Rows are points. Each copy is the shape, with its points in the same order, stretched, turned, moved and blurred by noise. Say if it was mirrored as well.

Shape (5 x 2)
[[-41  28]
 [ 32 -17]
 [  4 -15]
 [ 18  50]
 [ 48  -7]]
Copy 1 (5 x 2)
[[-57   3]
 [ 32 -22]
 [  1 -28]
 [ -5  36]
 [ 38 -11]]
Copy 1 is: only turned
Copy 2 (5 x 2)
[[ 15  70]
 [-17 -16]
 [  7   7]
 [-50  45]
 [-37 -17]]
Copy 2 is: mirrored
Copy 3 (5 x 2)
[[-55   2]
 [ 40  -1]
 [  8 -15]
 [  2  59]
 [ 50  10]]
Copy 3 is: only turned

Shape (7 x 3)
[[-49  10  43]
 [ 32  -8  41]
 [ -5   8   0]
 [-44  43 -40]
 [-26  38 -30]
 [ 40 -38 -13]
 [  5  45  16]]
Copy 1 (7 x 3)
[[-37  39  30]
 [ 31  23  25]
 [ -8  10  -3]
 [-53   6 -39]
 [-35   6 -36]
 [ 31 -32  15]
 [  0  38 -18]]
Copy 1 is: only turned
Copy 2 (7 x 3)
[[-57  26  14]
 [ 11  13  47]
 [  1  17  -7]
 [-17  49 -67]
 [ -5  45 -48]
 [ 38 -25   8]
 [ -1  56  -2]]
Copy 2 is: only turned
Copy 3 (7 x 3)
[[-17  20  44]
 [ 31 -37  22]
 [ -6   2  -9]
 [-41  50 -48]
 [-19  38 -41]
 [  1 -50 -22]
 [ 31  24  -4]]
Copy 3 is: only turned
Copy 4 (7 x 3)
[[ 48  -4 -12]
 [ 13  20  61]
 [-19  15  11]
 [-40  26 -59]
 [-36  22 -34]
 [-38 -11  61]
 [  5  54   6]]
Copy 4 is: mirrored

Shape (10 x 4)
[[-32 -10 -34 -22]
 [-43  10 -26  15]
 [-44  -2  -4  11]
 [-29 -12 -40  -3]
 [ 52 -31 -21 -45]
 [-77   5  16   3]
 [-25  10  -2  26]
 [ -1  47  20 -36]
 [ 47 -30 -54 -17]
 [ 35  76  23 -10]]
Copy 1 (10 x 4)
[[-36   2 -25 -19]
 [-47  20 -18  15]
 [-46   9   3  13]
 [-43  23 -22 -15]
 [ 30  12  -8 -54]
 [-62 -23   9  26]
 [-31  23   5  24]
 [ 23 -35 -13  26]
 [ 10  50 -27 -55]
 [ 55 -10 -13  49]]
Copy 1 is: mirrored
Copy 2 (10 x 4)
[[-29 -30 -26 -17]
 [-30  -7 -55   3]
 [-42  -1 -33  20]
 [-22 -30 -41  -4]
 [ 39 -34  35 -17]
 [-78   7 -27  23]
 [-19  11 -37  24]
 [-10  40  12 -29]
 [ 47 -42  -7 -11]
 [ 36  69   2 -24]]
Copy 2 is: only turned
Copy 3 (10 x 4)
[[-39 -49  -8   7]
 [-24 -36 -30 -22]
 [ -2 -38 -13 -28]
 [-29 -45 -21  15]
 [ -1 -13  34  77]
 [ -8 -58   0 -59]
 [  3 -18 -20 -25]
 [-25  12  45 -25]
 [ -8 -10 -11  85]
 [ -9  61  43 -31]]
Copy 3 is: mirrored
Copy 4 (10 x 4)
[[ 40 -21   3   2]
 [ 18 -13  -4  36]
 [  0  -9  10  27]
 [ 30 -21 -17   7]
 [ 19  -1   6 -81]
 [ -2 -28  36  63]
 [ -3  -6  -4  25]
 [ 24  48  42  17]
 [ 33 -10 -33 -58]
 [  4  78  22   8]]
Copy 4 is: mirrored
